Each row is a point. The window is the flat piece filled in between its corners: a triangle in 3 columns, a solid with four corners in 4, and so on. A path goes straight from each point to the next, and from the last back to the first. After which points does the path pass through the window?

Window (3 x 3)
[[ 25  16  -7]
 [ 42  -9  33]
 [-57 -15 -61]]
Path:
(1): [20  1 45]
(2): [14 12 64]
(3): [ 65 -30 -19]
(4): [ 46 -19   7]
(5): [23  0 38]
(6): [-64  55 -48]
(7): [-11 -55 -36]
(8): [77 -9 27]
Through the window after points: 2, 4, 6

Window (4 x 4)
[[-45 -38  43  40]
 [-28  18 -78  18]
 [ 59  15   3 -36]
 [ 13  -7   2 -41]]
Path:
(1): [ 15 -66 -38 -31]
(2): [ 45 -46 -11 -10]
(3): [ 36  64   3 -45]
(4): [38 60 34 -5]
(5): [  3 -63  -6 -12]
(6): [  9 -45 -66 -22]
(7): [-50  30   9  60]
(8): [-39  52   1  22]
(9): [  6 -37 -82  13]
(10): [-37 -69 -61  10]
(11): [-61  27   6  54]
(12): [  2  22 -24 -47]
(13): [ 29  -8 -50  -5]
(14): [  3 -83  40  47]
(15): [ -7   9  30 -13]
(16): [ 41  17  38 -19]
Through the window after points: 2, 4

Window (6 x 6)
[[ -6 -33 -74  40 -44 -25]
 [  1   6  38 -63  -3  -5]
 [ 14 -74 -10  36 -30 -77]
 [ 27 -46   8  40 -66 -21]
 [-19  66  60 -23  30   2]
 [ -6  26  16 -17  65  60]]
Path:
(1): [ 25 -26 -39  29  -8 -29]
(2): [ 39  24   4  16   8 -25]
(3): [-58   5  52 -85  20  17]
(4): [-60 -25  74 -31 -34   5]
(5): [ 57  31   8   2  15 -20]
(6): [ 72  20  -8  64 -34 -20]
(7): [-70 -27  47 -59  -9 -32]
(8): [-18 -16  -7  33 -27   4]
Through the window after points: none

Window (6 x 6)
[[-20 -48  -8 -11  48  44]
 [-53  -6 -11   9  24  23]
 [ 32 -40 -18 -34 -95 -17]
 [  6 -19   7  49  13 -73]
 [-28 -49  32  12  16  70]
 [ 30  61 -62  59  18 -33]]
Path:
(1): [ 10 -58 -31 -28 -84  -6]
(2): [ -5 -15 -51  71  39  46]
(3): [ -2 -10  -9 -17  24  -2]
(4): [ 10 -39  21 -43  67  50]
(5): [-46 -41 -53  47 -24   0]
(6): [  0 -11 -54  68   1 -35]
(7): [-14  17 -13   4  20 -11]
(8): [ 16  13 -14   5   3  -3]
(9): [-24 -14 -55  26 -26  35]
(10): [ -8 -24 -71  46  33  -4]
(11): [13 29 74  1 -7 13]
(12): [-23  12  19 -47  37 -26]
(13): [-27 -41 -26  42  13  36]
(14): [-29 -61 -41  14  22  41]
(15): [ 11 -16  57 -24 -16  25]
(16): [41 24 29 -5 12 -3]
Through the window after points: 2, 4, 10, 12, 14, 16

Window (8 x 8)
[[-58 -52   6 -18 -21 -19  -1  52]
 [ 43  19  -2   3 -15  -7  87  -5]
 [-51  -9 -30 -75   6 -43 -13  10]
 [-80  27 -23 -16  46  65  22  -6]
 [-25   1 -20  45 -81 -35 -14  18]
 [  2  48  55  -5 -33 -48 -41 -26]
 [-41  12 -19  58  42  30 -20  -6]
 [ 14  -5 -59  -4  -8  64  31 -25]]
Path:
(1): [-16  23 -11 -15  30  19  13  25]
(2): [-25   0  19  21 -43 -11   2 -76]
(3): [-46 -63 -15  24  19   2  34 -45]
(4): [-28   8  -6 -22 -14 -13  -5  44]
(5): [-39  79  -3 -14   8 -22 -57  37]
(6): [ 38 -52  10  26 -57   4  74 -61]
(7): [-18  13   9   2 -13   1  -1 -33]
(8): [-32  95 -24 -30  23 -27 -16  52]
(9): [ 11  45  -3  28 -29  25 -36  46]
(10): [-39 -17   0   9 -51 -49   6  -7]
(11): [-30  -2  10   2 -20  -3  16 -21]
(12): [  9  28 -20   1  -5  17 -15  -9]
(13): [-32  53  -2 -14  28  -2  -9  29]
(14): [-41 -77 -30 -39 -43 -53 -18 -46]
(15): [-30 -14  -5   2  -7  15  31 -29]
(16): [-23  36 -19  -6  13  22  35  16]
Through the window after points: 3, 5, 9, 11, 13, 15

Window (9 x 9)
[[ 47  18 -12  13 -50   7   0 -41   1]
 [-33  36  -2  29  35   7  23  -9   2]
 [-10 -12 -46 -12  -6  20   2 -25 -19]
 [ 51  68 -13  51   7 -28  -1 -37 -29]
 [-52  25   2  56  40 -15  43  35 -38]
 [-30  16  -8 -27  22 -23 -36  31  16]
 [ -4 -54 -47 -16  -2 -15  12 -14  24]
 [ 23 -19   5  -2  17  -3   5 -43 -34]
 [ 27  -1 -25 -21   1  11  31 -17 -10]]
Path:
(1): [-42  60 -42  29   3 -51  35 -27 -17]
(2): [ 52   0  20  17   8  33  -9 -12 -24]
(3): [ 15  12 -26  18  -2  -2  -3   8   3]
(4): [-13  38  -8   7  13 -21  33 -51 -32]
(5): [-37  43 -19  -1  13  -9  21 -25 -24]
(6): [ 95 -45  -4  12  -3  -3  -1   6  17]
(7): [  6 -11 -22   8  25  34  21 -16  -7]
(8): [ -1  -1 -25  -7  -8 -28  12 -15   7]
(9): [-32   8  -4 -13 -19 -21   5 -43  -4]
(10): [ 27  31 -26  34  35  18   7   8 -37]
(11): [  1   9  -8  13   6  21 -14 -12  -6]
(12): [ 15  33   6  -1  37 -69  47 -30 -47]
Through the window after points: 7

Window (9 x 9)
[[  3  25 -13   5 -69  -3  21 -12 -58]
 [ 22 -26  -4 -10  -4  26   5  24  36]
 [-16 -11 -36 -20 -19  44 -25  18 -23]
 [-24 -20   6 -42   2  19  18  -5  32]
 [-15   9 -17  13 -91 -13 -31 -15 -26]
 [-25 -29  42 -11  21  56   9  36  36]
 [  8  21  -1  27 -34 -15 -19 -54 -26]
 [ -5  44  -6   1 -33  18  -4  -9  15]
 [-32 -18  -7  16  28  14  20  21  48]]
Path:
(1): [-13  -3  -4  -4  -7   4 -20  17  10]
(2): [-28 -10 -40   9 -11  69  40 -12   5]
(3): [-10 -51 -30  17 -26  48 -29 -59   6]
(4): [ -6  53  27  -9 -34 -16  20  36 -16]
(5): [-11  26  12 -16 -37 -11  -5   8  25]
(6): [  0  30 -43  33 -28  64  -6 -33 -21]
(7): [-10 -31  22  13 -53  32 -28 -85   1]
(8): [-11  46 -15  -2   5 -15  19  49 -19]
(9): [ -2  18  20 -30   2  11   2  25 -14]
(10): [-26  -4  -9  17 -41  19  -3  -8   3]
(11): [-35  12 -45  11 -42  31   5 -29  54]
(12): [  6  34  13  -2 -24   9  -8   2  -9]
(13): [-17  12 -12  15  -2 -10 -47  28   8]
(14): [ 17  -8   3  -2 -95  33  42 -40 -28]
(15): [ -6 -17  -3  -4  -7  74  10 -14  24]
(16): [  6  -9 -11  -9 -16  -2 -13  26   3]
Through the window after points: 1, 3, 5, 11, 15

Window (11 x 11)
[[  8 -55   8 -22  -5  22  -7  23  28  38 -13]
 [  9  38  18  12 -39  34 -53 -22 -14 -15 -20]
 [ 26 -60   0 -24 -39  -1 -10  35  28 -19  16]
 [ 52 -37   9  25  53   7  14 -48  37  36  24]
 [ 46  -1  50  16  -4   4 -24  -6  44  16 -17]
 [-28 -29  31 -10 -44   1  -7  10  18  11  27]
 [  2  60  27 -21 -23 -10   9 -48 -30  -3 -27]
 [ -5  47  23 -27  -3  -6 -51 -16   4 -10  -7]
 [ 42 -24  11  32  39 -40   2 -22  -7  65   8]
 [  3  13   0  38  -2  12 -21  -9  54 -30 -35]
 [ 20 -95  38   7  36  -5  11  11  11  14  11]]
Path:
(1): [  0 -39  19 -13  -2  11 -48 -33  12 -23 -19]
(2): [ 48 -75  -1 -39 -16 -39 -58 -24  12  -2  -2]
(3): [ 1  4 38 39 12 41 39 27 33 10 10]
(4): [ 45  41  31  14  14   5  -6  25  13 -19  10]
(5): [ -2 -51   9 -10 -32  10 -21  -7  37  -6 -12]
(6): [ 20 -78  18  -2 -27 -25   2 -33  39  14  -8]
(7): [ 22 -11  22  -2  35  23 -14  36  -2  -3  21]
(8): [26 -4 20 10 10  9  6 -7 30 17 12]
Through the window after points: 2, 6

Window (12 x 12)
[[ 72  44   5 -49 -28   4  -9   0 -54  47  28   0]
 [-31  43 -54  -4  48  -1  70  31  31 -41 -56  21]
 [  5 -59 -22   4 -29  15 -18 -16  48  33 -60 -18]
 [ 16  11  -2  42 -33  18  18   0 -13  37   3  21]
 [ 72   9 -89  27 -26 -22 -92  -1   0 -19  54  27]
 [ 10 -55 -31 -18 -19  27  36  -3  26 -18 -16 -53]
 [ 36 -27  33   2  -3 -47 -10   0 -28 -44 -39  11]
 [-16 -46 -34  21 -28  22 -25 -68 -22  42  -4  25]
 [ 35  41 -26  50  57   3   2  -4  29   1  20 -56]
 [ -2  95 -59  -3 -42   1  -1 -25 -30 -16  14  16]
 [  2  16  46  -4 -12   8  32 -28  16  29  13  27]
 [-78 -13 -44  22   8  41 -68  -3 -16 -28 -14 -21]]
Path:
(1): [ -3  21 -33  36  -2 -38 -23   0   3  12  19  -2]
(2): [ 25   3  -6   6   4  26   4 -15 -13  -9  -6  -5]
(3): [ 39  33 -29  26  10  32 -28 -33   4 -21  19  32]
(4): [ 29 -15 -67  14 -38 -33 -43  12  -6  12  18   5]
(5): [-11  17 -60  40  -1 -70 -23  34 -15 -12 -16 -44]
(6): [ 41  11 -16   8  12  59 -29 -37  16  -8  29  18]
(7): [ 38  13  33  42  -2  68 -47 -48  -4  10 -36   4]
(8): [ 10 -11 -45   0 -13 -20  -4  -1 -12   3   6  -4]
(9): [-33 -16  -5 -43  -8 -49 -47 -14 -22  26   1 -27]
(10): [ 23 -12 -31  64 -16  64 -15 -12   6 -29 -20  11]
(11): [ 32  15 -31  22 -11  41 -14 -24   6  13   2  -4]
(12): [-48 -21 -23   0  11 -70  20  -4  -7  -4 -10  32]
(13): [ 19 -21 -14   4 -40 -47 -12  33  18  35   1 -16]
(14): [ 19  70 -10   0  33  78  35 -55 -50 -18  -8  40]
(15): [ 27   9   2 -15  -3  13  -6  -7  -6 -12 -24  14]
(16): [ 17  -5  -1  26 -14 -52  11  -8 -16  12  25  -9]
Through the window after points: 3, 5, 11, 13, 15

Window (12 x 12)
[[  1  14  -1   2   1 -94 -46  41 -41 -23   8 -14]
 [-13  21  20  35  58 -18 -10 -31  20 -37   4  -6]
 [ 32  -5  23   7   2  63 -77  43 -21   5  11  -8]
 [ 38  -1  37   1 -29  56 -15  55  44 -12  31 -17]
 [-50  -3 -66  36   8 -26  -7  31 -42 -31  42  30]
 [  7 -20  20 -31 -33  26  17  16 -39 -43 -35 -45]
 [ 10 -35 -37  30  30 -50  17 -31  11  21   8  14]
 [  5  49  58  33  -3  40 -21   0 -16  18  -3 -51]
 [ 22 -23  20 -19   4  -7  -1 -62  46  -5  52 -36]
 [-46   4  31 -34  18  66  35   4 -27 -10   5  21]
 [ -4  -5  17  26 -33   3 -95  29  23  -2 -37  11]
 [ 18  22  56   2  -6  -8  -2 -36 -31 -41  12   8]]
Path:
(1): [ 14 -16  43  77  -5   3 -41  15 -21   0  51 -18]
(2): [-22   2  65  35  46  19  -4  -3 -11 -28  11  11]
(3): [  2  30 -45 -17   4 -15  -8 -26  22 -13  -4 -29]
(4): [ 36  35 -14 -22  12  47 -45 -21  -6   8  -2 -22]
(5): [ -2 -24  31  21   9   0 -17  11   2 -12  23  -2]
(6): [-16 -11  25  29  17  -3 -16  15 -11 -12  25  -5]
(7): [  6  21   0   6  -6   5 -25  15  -1 -26 -16   1]
(8): [ 33  27 -24  -8   4  -2 -10  28 -17 -32   3   8]
(9): [-77 -45  50  51  10  21 -26 -18  28  32  56   0]
(10): [ -9  -2  44  23   1   3 -24   3  -1  -8  18 -15]
(11): [ 15  35 -24  13  56   3  -1 -27  10 -34 -20  -9]
(12): [-11  19 -13 -32  16  11  -1  11  14 -12 -22 -10]
Through the window after points: 2, 4, 10

Window (14 x 14)
[[  1  84 -31 -15 -11 -29  -2 -34  33 -37  25  -4  -3   7]
 [-11 -11 -28  -4   9   6  -7 -27  20 -63 -41  50  -8  -7]
 [  8  -3  29 -13 -27 -17  14  24 -19  -3 -15 -57  -6  -6]
 [  0  -9  -3  -5  -8  35  28 -21 -27  37  -8   4   7  24]
 [-18   0 -15  -4  -2   0  39  21  42 -34  17  20 -12  15]
 [-15 -45  37  25 -11 -44 -20 -47  35   8 -57  75  10  73]
 [  0 -30   5 -24  20  41 -12 -23 -52  -1  32  32  33  95]
 [-33   7  16 -22 -59 -25   9 -25  43  19  42  21  27 -13]
 [ 12  37   0 -14 -36  21 -32  19   1   0  -1 -45 -26  18]
 [ 18 -37 -50  -6  11  29  16   6 -49  12  60  -8 -24  -2]
 [ 24  -8  41 -14  36  30 -18  19 -25   9  -2   7  -8  12]
 [  3  49 -14  13 -53 -34   7  34  15 -28  11  25   6   2]
 [-37  36   7 -14  -1 -16 -17  45  -3   7   0 -28   2   2]
 [ 38 -20 -20  -7  23  24 -19  46  -2  16  34 -13  49  10]]
Path:
(1): [ -7 -14   9  29  12  28   3 -21   7 -15  -6  -1  14  -6]
(2): [ 12  19 -40 -70 -20 -31 -22  29   4 -17  16  43   0  35]
(3): [  4  15 -20 -63 -12 -21  61  23 -20  -6  14  25 -35  16]
(4): [ -6  29   3  31 -12  14 -46   4  21  -9  18 -25  36  -6]
(5): [ 14   3  28  65  -3  10 -38  -8  12  -4  26 -30   4  26]
(6): [ -6  -5 -27 -62  -9 -31  21   3  12  -2 -28  70  22  29]
(7): [  8 -19 -34 -32 -31 -20  39   3 -13  38 -31  20 -18  15]
(8): [-26  26  44  29   0  19 -41 -25  25 -46  37   4  18  23]
(9): [  6   1   2  19  27  32 -17  -1  -7 -12  20 -11  -9  31]
(10): [  3  -7 -22 -47 -35 -28  28  18 -17   8 -10  23  13   8]
(11): [ 17   5 -15 -52   1 -17   6   7   5 -16  15  10   6  20]
(12): [-14  -5  -3  19  -9  18  18  14  14  -2  11   2   0  10]
(13): [-44 -16  61  25  35  32   3 -40  25  -9   1  -9 -15 -12]
(14): [ 42  12 -68 -42 -46 -33  10  44 -23  -1  18  40  28  46]
(15): [ 22 -24  14 -61   5 -12  16   8   0  41  26   8  22  10]
(16): [-25   8 -32  48  -9  20  -5 -18 -14 -47  15  20  -8  25]
Through the window after points: 1, 5, 11

Window (14 x 14)
[[  5  -9  17  -8 -32  40  18  35   6  10  16  56 -10  -4]
 [ -5  27  30  19 -51  75   5  -9 -34   1  95 -18  14 -30]
 [ 10  -9  10 -26  -5  15 -29 -10  27 -15  28  -6  47 -53]
 [ 35  13 -17  12  27 -73 -11  11 -28  18   7  -5  64 -20]
 [-23  58   8 -32 -36  35 -18  23  43 -26  -1   2   6  23]
 [ 50 -16  21  23  -7   3  -5  28 -54  -7 -32 -24   5   7]
 [ 11  39 -16 -11 -24  48  20 -14  -8   7  -6 -19 -40 -28]
 [ 32  73 -49  -3  -9  36  32 -48 -35 -15  10  46  -4   8]
 [ 35  64  15  47 -31  47 -31 -37   9  18   0  -7 -45 -24]
 [ -2   6 -29   3   2  64  -2 -16 -24  55 -20  15   4  16]
 [-38  10  23  14 -29  -6 -21  -9 -27 -36  59 -13  29 -25]
 [ 50 -16 -18   9 -22  15  52  11  21 -11 -23   3 -33  39]
 [ 43 -16  59   6  23   8  17  11  20 -23  17 -24 -29 -16]
 [ 32   6  34  -4 -55 -23 -52  20 -33  40  26  29 -30  53]]
Path:
(1): [ 17  15 -18  18   4  43  -6  38 -23 -35  63   2 -29   4]
(2): [  2  13 -44  31  -6 -14 -46  36   4 -13  40  -5 -43 -33]
(3): [ 26   3  32  -3 -25  35  17 -12 -15  13   6  18  16   0]
(4): [ 20  31  22  21 -34  -6  -5 -27  -5  10   5  -4  -9  18]
(5): [ -9   9 -26 -29  21  72 -18  36  -7 -49  43 -15  20 -66]
(6): [ 26  13 -15   0   2  27 -16  -4   0   1   8   1 -22   1]
(7): [  8  13  31  -1 -39   1  15  11   1   0 -11  14  23  -2]
(8): [ 18  22  29  -8 -11  13  18 -22  20   5  -1   4   0   8]
(9): [ 24   9 -24  11 -29  42  10  26 -21  -8  18  32 -20  -3]
(10): [ 38   1 -10   2 -27  53  -6  18 -36   0  45  -8 -13 -25]
(11): [  4  17  23  12 -15  20   6 -18  -3   9  16   2   7  -6]
(12): [ 34  32  47  13 -50   7 -17 -55   1  47 -46 -11   9 -23]
Through the window after points: 8, 12
